Every row gives one point. To make a cloud, some directions were put in groups of two or more. Within a group, all points are equally far from the middle, so they leave a hole (a ring in 2 directions, a hollow ball in 3). The other directions are filled evenly. Then the cloud was stretched, turned, moved and blurred a little. Count the holes, and give their numbers of directions, smallest first.

Cloud:
[[ 39  14  -9]
 [ -3   8 -44]
 [-16  22  -5]
 [ -7 -33 -41]
 [  7 -38  -5]
 [-61 -13   2]
 [-50  16  16]
 [-32  13 -28]
 [-16 -58 -24]
 [-29 -22 -25]
 [  4 -50 -13]
 [-34  22  26]
 [-21  23 -46]
 [  7   7 -53]
 [-33   0  45]
 [  2 -50 -13]
 [-49  -5  15]
 [-52  -6  -2]
 [  0  17   7]]
Holes: 0

Cloud (32 x 4):
[[ 10 -23   0 -43]
 [-11 -80 -13 -14]
 [-26 -47 -16  29]
 [-11   2 -36   3]
 [-35 -30 -40 -23]
 [  3 -49  21 -25]
 [-17 -31  17  37]
 [ -6 -75  -2 -25]
 [ 12 -26   9 -37]
 [-33 -23  16  26]
 [-36 -16 -35   3]
 [  8   1  20 -24]
 [-49   5  12 -29]
 [-28 -23 -37 -44]
 [-43 -53   2 -42]
 [-14 -11 -41 -17]
 [-36  -9 -30  10]
 [ -7 -10 -41 -14]
 [-18 -37   5  41]
 [ 18 -60 -17 -11]
 [-35 -30 -39 -32]
 [-38 -23  25   9]
 [-38 -22 -33   6]
 [ 11 -13  22  33]
 [ -1 -73 -19  12]
 [-43  13  10 -37]
 [-12  -5 -40  -7]
 [-29  28  -7   8]
 [ 17   2  -1  33]
 [-38  19  -6   9]
 [-51 -23  10 -44]
 [ 19 -19 -30   6]]
Holes: 2 (2, 2)

Cloud (57 x 6):
[[-19 -47   9  20 -46 -39]
 [ 38   3 -57 -14  40  16]
 [ 19  35  17  38 -14 -60]
 [ 12 -11  14  47 -17 -56]
 [ 16 -66 -67 -15  13  21]
 [-31 -30 -37 -15 -33  19]
 [ 24 -25 -54   9 -39  -7]
 [ 29  26   6  -3   9  35]
 [ 13  39 -12   8  -4  16]
 [-42  18  35 -20 -35  -9]
 [ 40   6   7  22   3  11]
 [-23  13 -13 -14  45 -11]
 [ -2 -15 -31   5 -35  48]
 [  1  -7   9 -54 -29 -36]
 [  2  15  -5  20  -4  -7]
 [ 12  -3 -73 -27   4  10]
 [ 25  -8  10 -29 -15  26]
 [ -4 -13 -42  23 -44  56]
 [ -3 -55  -6  15  29  62]
 [ 18 -35 -10  -1 -23   0]
 [-10  33  11  -8  13  20]
 [ -3   8 -16   7  55   4]
 [ -2 -54  -5 -16  26 -19]
 [-12 -46  43  37 -45 -11]
 [ 13 -55   9  37 -12   7]
 [ 14   3  -4  24 -27  18]
 [ 27 -13   3  16  24  63]
 [ 37 -34 -26 -13  32  35]
 [ 23  -2   2 -47 -12 -46]
 [ 33 -23  34  12 -19  -1]
 [ 87 -25  17  16   2  -8]
 [-34 -29  35 -11 -54   5]
 [ 18  15  22   9   8 -33]
 [  4   9  -6   2  16  -8]
 [-13  23  -1  -8   4   3]
 [-63  -9  -4   3 -35  45]
 [ 17 -59  24  46 -41 -33]
 [ 17  24  -6 -49  29  76]
 [ 42 -31  31   0  28 -33]
 [ -9 -24  21  30 -25 -35]
 [ 20 -60  13 -16 -31 -25]
 [ 56 -17  -9  -4   3 -32]
 [ 26 -70  30  -1  -8 -21]
 [ 53  -7  15  15  13  19]
 [ 75 -45  15  31  -9  26]
 [-23  -2  17  10  -5 -32]
 [ 18 -24  -3  20 -29 -32]
 [-31  -7 -14 -18 -25  60]
 [ 43  21   3   0   0  30]
 [ 46  -6  -7 -35  14 -30]
 [-21  21  41 -10   2 -36]
 [-24  39   9   2  20  39]
 [ 29  -1  -5  32 -48 -22]
 [ -9  10   9 -19  21  41]
 [ 35   4  56   1  13 -21]
 [-43  27   8 -38 -18 -29]
 [ 23 -31  33  11 -48 -13]]
Holes: 0
